Each row is a point. Each copy is the shape, with its points in the same order, stretched, turned, moved and blurred by noise. Say if it was mirrored as well.

Shape (7 x 2):
array([[ 0.3,  6.7],
       [-1.5,  5.7],
       [ 0.9,  0.7],
       [-3.4,  5.7],
       [-1.6, -2.3],
       [ 0.9, -3.4],
       [-3.7, -2.8]])
Copy 1 (7 x 2):
array([[ 3.2,  3.5],
       [ 1.7,  3.8],
       [ 0.7, -1.4],
       [ 0.1,  4.2],
       [-1.9, -2.9],
       [-0.9, -4.5],
       [-3.5, -2.1]])
Copy 1 is: only turned
Copy 2 (7 x 2):
array([[ 6.1, -1.8],
       [ 4.9, -2.9],
       [ 1.6,  0.5],
       [ 4.4, -4.3],
       [-1.5, -0.7],
       [-1.5,  1.3],
       [-2.3, -2.1]])
Copy 2 is: mirrored

Shape (6 x 3):
array([[ 4.1,  2.9,  1.9],
       [ 0.5, -1.7, -2.2],
       [ 1.7,  1.9,  0.3],
       [ 1.2,  1.4,  3.1],
       [-4.8,  7.1,  0.1],
       [-3.2, -0.5, -2.7]])
Copy 1 (6 x 3):
array([[-3.1,  7.4,  0.6],
       [ 1.6, -0.3,  3.2],
       [-0.5,  3.2,  0.9],
       [-5.6,  2.8,  1.7],
       [-1.1, -1.8, -7.5],
       [ 2.3, -4.3,  0.8]])
Copy 1 is: only turned
Copy 2 (6 x 3):
array([[-3.9,  2.6, -3.7],
       [ 2.4,  1.3, -1.7],
       [-1.9,  1.1, -2.8],
       [-3.9,  1.0, -1.1],
       [-5.6, -6.6, -2.9],
       [ 1.8, -2.4, -1.0]])
Copy 2 is: only turned
Copy 3 (6 x 3):
array([[ 3.4,  3.6, -2.7],
       [-0.2, -1.0, -2.1],
       [ 1.6,  3.1, -1.7],
       [ 3.7,  3.0,  0.1],
       [-1.7,  8.6,  2.6],
       [-2.0,  0.5,  0.2]])
Copy 3 is: only turned

Shape (7 x 3):
array([[-3.6,  0.0, -0.3],
       [ 1.4, -3.4,  0.5],
       [-3.0,  1.9, -1.1],
       [ 6.6,  3.8,  0.1],
       [ 2.0, -4.0, -1.3],
       [ 0.2, -5.0, -1.1],
       [-1.3,  1.1,  4.4]])
Copy 1 (7 x 3):
array([[ 3.1, -1.6,  0.8],
       [-2.5, -1.5, -1.8],
       [ 2.3,  0.4, -0.2],
       [-4.0,  5.2, -7.6],
       [-3.5,  0.2, -0.1],
       [-2.3, -2.0,  1.7],
       [ 1.2, -2.5, -5.4]])
Copy 1 is: only turned
Copy 2 (7 x 3):
array([[-0.1,  4.3,  2.7],
       [-1.0, -3.3,  2.0],
       [ 1.9,  4.0,  3.3],
       [ 6.0, -6.8,  6.2],
       [-0.3, -4.5,  0.2],
       [-1.8, -2.7, -0.4],
       [ 0.2,  2.7,  7.4]])
Copy 2 is: only turned
Copy 3 (7 x 3):
array([[ 0.5, -3.8,  1.2],
       [ 2.6,  0.5,  3.6],
       [-0.6, -4.1, -0.5],
       [-2.8,  2.8, -1.9],
       [ 4.7,  0.6,  2.7],
       [ 5.0, -0.8,  3.8],
       [-3.7, -0.7,  3.4]])
Copy 3 is: only turned
